Each wall is flat, endless, passes through zero and stands at right angles to its row. A trip goes straight from one point to another. Which walls does it cross, in order?

Walls:
(1): [0.11 -1.02 3.20]
(2): [0.54 -1.55 2.34]
(3): [-1.56 0.76 3.45]
(4): [-0.77 -0.50 -0.25]
(5): [-0.20 1.21 -3.32]
Trips:
[-3.11 -2.59 -1.22] to [-0.83 3.44 -1.45] -> 4
[0.73 0.68 1.53] to [-1.94 3.31 0.13] -> 2, 5, 1
[-0.78 -3.00 0.16] to [-1.08 -2.83 -0.38] -> none

Walls:
(1): [-2.28 2.35 1.09 1.22 0.58 -0.38 2.99 -0.22 -2.22 3.34 -1.35 0.03]
(2): [1.04 -1.25 0.02 -0.45 -0.41 5.86 2.96 -1.46 -1.60 -1.72 -1.02 -1.15]
(3): [-1.74 -0.86 0.30 1.98 -0.19 0.58 -1.59 2.60 -1.18 -1.04 -2.60 -0.15]
(4): [-0.72 -0.73 -1.36 0.63 -1.71 -1.87 -0.48 0.08 -1.11 -0.52 -2.38 -0.72]
(5): [-2.10 1.61 0.36 -1.31 0.62 1.42 -0.56 0.83 0.57 3.24 -0.80 -1.02]
(6): [-4.00 -0.18 1.37 -2.42 1.57 0.31 -3.42 -0.44 -1.43 -0.81 2.03 0.82]
(7): [0.41 -0.28 0.24 0.29 0.24 -1.40 4.00 2.00 -0.37 1.16 -2.37 2.85]
Trips:
[-2.43 0.59 -0.24 -2.60 0.70 -0.26 4.04 -0.39 -2.85 1.48 0.32 3.58] to [-0.15 -0.63 -2.37 -0.73 -1.14 1.32 0.41 -0.16 0.75 -1.33 1.33 -1.50] -> 5, 1, 7, 6, 4
[0.93 1.90 -1.71 -1.51 0.82 -2.10 -0.64 0.89 0.15 2.42 -1.10 -2.90] to [0.04 -2.29 0.13 0.08 0.65 -2.35 -1.26 -2.32 -2.58 1.36 -2.31 2.31] -> 7, 3, 6, 5
